Each wall is flat, endless, passes through zero and stands at right angles to its row. A trip goes straight from one point to another. Which walls does it cross, in order?

Walls:
(1): 0.055; -0.009
(2): -0.030; 0.021
(3): 0.053; 0.041
(4): 0.026; 0.016
(5): -0.016; -0.061
Trips:
-0.001; 0.097 to 0.031; -0.035 => 1, 2, 5
-0.010; -0.003 to -0.049; 0.007 => none
-0.032; 0.001 to -0.047; 0.038 => 5
-0.048; 0.041 to -0.049; 0.009 => 5
-0.016; 0.006 to -0.017; 0.045 => 3, 4

Walls:
(1): 0.013; -0.039; -0.008; -0.034; -0.019; 0.104; -0.026; 0.016; 0.006
(2): -0.065; -0.029; 0.052; -0.084; -0.088; -0.059; -0.005; -0.040; -0.005
(3): 0.031; -0.020; 0.026; 0.058; -0.003; 0.001; -0.006; 0.013; -0.014
(4): 0.035; 0.016; 0.016; 0.044; -0.034; -0.005; -0.075; 0.013; -0.015
(5): -0.017; 0.042; -0.026; 0.045; -0.070; 0.036; -0.037; 0.013; 0.013
Trips:
0.024; 0.050; -0.010; 0.016; -0.095; 0.009; 0.005; 0.042; 0.042 to -0.027; 0.018; 0.037; 0.016; 0.027; -0.004; 0.074; -0.059; 0.032 => 1, 3, 4, 5
0.077; -0.019; -0.005; 0.103; -0.001; 0.101; -0.048; 0.023; -0.005 to -0.062; 0.057; 0.060; 0.049; 0.000; 0.015; 0.003; -0.070; 0.001 => 1, 2
-0.019; 0.003; 0.020; -0.012; -0.050; 0.023; 0.077; -0.006; 0.048 to -0.067; 0.016; -0.012; -0.033; 0.009; -0.014; 0.050; 0.076; 0.020 => 1, 5
-0.035; -0.023; -0.004; 0.056; 0.002; 0.034; -0.054; 0.001; -0.023 to 0.012; -0.019; -0.009; -0.084; -0.007; -0.084; -0.015; 0.061; -0.047 => 2, 5, 1, 3, 4
-0.060; 0.053; 0.004; 0.006; -0.048; -0.048; 0.074; -0.063; -0.014 to 0.004; 0.003; 0.010; -0.005; 0.097; 0.013; -0.058; -0.021; -0.066 => 5, 2, 4, 3, 1
0.007; 0.030; 0.006; -0.011; 0.038; -0.010; -0.060; 0.006; -0.068 to -0.012; 0.001; 0.002; -0.080; -0.014; 0.027; 0.059; 0.046; -0.038 => 3, 1, 2, 4

Walls:
(1): -0.020; 0.008; -0.021; -0.017; 0.023; -0.020; -0.032; 0.030; -0.030; -0.023; -0.003; -0.026; 0.005; 0.007; -0.071; 0.024; 0.008; 0.048; 0.098; -0.026
(2): 0.045; -0.051; 0.041; -0.038; -0.049; -0.031; -0.028; 0.020; -0.061; 0.032; 0.025; 0.021; -0.005; -0.026; 0.035; -0.014; 0.003; -0.062; -0.027; -0.014
(3): 0.020; 0.019; -0.080; -0.050; -0.054; -0.101; 0.035; -0.043; 0.014; 0.008; 0.021; 0.051; -0.023; -0.024; -0.074; 0.020; -0.003; -0.028; 0.028; -0.032
(4): -0.025; 0.007; -0.013; -0.024; -0.055; 0.005; -0.020; 0.023; 0.023; 0.012; -0.012; 0.002; 0.064; -0.040; -0.033; 0.005; -0.001; 0.038; -0.007; 0.055
(5): -0.017; 0.011; 0.067; 0.093; -0.044; -0.056; 0.020; -0.025; -0.048; 0.001; 0.017; 0.031; -0.009; 0.003; -0.008; -0.002; -0.071; 0.018; 0.012; 0.045
(6): 0.002; -0.040; -0.003; -0.019; -0.026; -0.008; -0.034; -0.044; 0.010; 0.006; -0.086; 0.037; 0.056; 0.013; -0.025; 0.012; 0.121; -0.062; 0.037; -0.067
(7): 0.020; 0.129; 0.006; -0.010; 0.019; 0.028; -0.032; 0.058; -0.007; 0.068; -0.059; -0.029; 0.118; 0.037; 0.062; -0.005; 0.070; 0.045; 0.020; -0.012
(8): -0.028; -0.020; 0.043; -0.021; 0.039; -0.006; 0.045; 0.027; -0.023; -0.025; -0.001; 0.035; 0.001; 0.019; -0.052; 0.031; -0.036; -0.028; -0.005; -0.016
(9): 0.075; -0.084; 0.064; -0.055; -0.003; 0.008; -0.018; 0.040; -0.001; 0.049; 0.019; -0.041; -0.027; -0.007; -0.007; -0.010; -0.011; 0.016; 0.053; 0.002
Trips:
-0.064; -0.012; 0.027; -0.025; -0.002; 0.104; -0.027; 0.008; 0.013; -0.053; -0.035; -0.037; 0.102; 0.002; -0.039; -0.043; -0.058; 0.045; -0.010; 0.008 to 0.073; -0.027; -0.057; 0.036; 0.017; -0.013; -0.031; 0.040; -0.018; 0.062; 0.007; 0.017; -0.002; 0.089; -0.043; -0.006; 0.038; -0.027; 0.004; 0.039 => 9, 6, 8, 2, 4, 3
-0.058; 0.027; 0.009; -0.098; 0.052; 0.022; 0.041; -0.001; -0.050; 0.045; 0.034; 0.040; -0.025; -0.016; 0.014; -0.014; 0.011; -0.007; 0.012; 0.017 to -0.023; -0.083; -0.066; 0.018; -0.038; 0.005; 0.059; 0.038; 0.012; -0.010; -0.031; -0.007; -0.046; 0.068; -0.001; 0.072; -0.046; 0.036; -0.002; 0.067 => 7, 2, 4, 5
-0.017; -0.018; 0.055; -0.006; -0.047; -0.066; -0.024; -0.042; -0.060; 0.027; 0.029; -0.050; -0.037; 0.014; 0.007; -0.004; -0.047; -0.036; 0.053; -0.018 to 0.044; -0.008; 0.044; 0.007; 0.059; -0.013; 0.029; -0.004; 0.024; 0.035; -0.006; -0.082; -0.020; 0.015; 0.001; 0.047; 0.045; -0.032; 0.000; -0.011 => 6, 3, 5, 7, 1, 2
0.014; -0.016; -0.002; -0.097; -0.032; 0.033; -0.054; 0.051; 0.035; -0.069; -0.050; -0.001; -0.017; 0.001; -0.011; 0.065; -0.026; 0.035; -0.011; 0.025 to -0.046; 0.027; 0.045; -0.015; 0.006; 0.088; 0.010; -0.018; 0.008; 0.007; -0.016; 0.088; -0.001; 0.000; 0.015; 0.031; 0.069; 0.002; -0.010; 0.013 => 6, 7, 9, 1
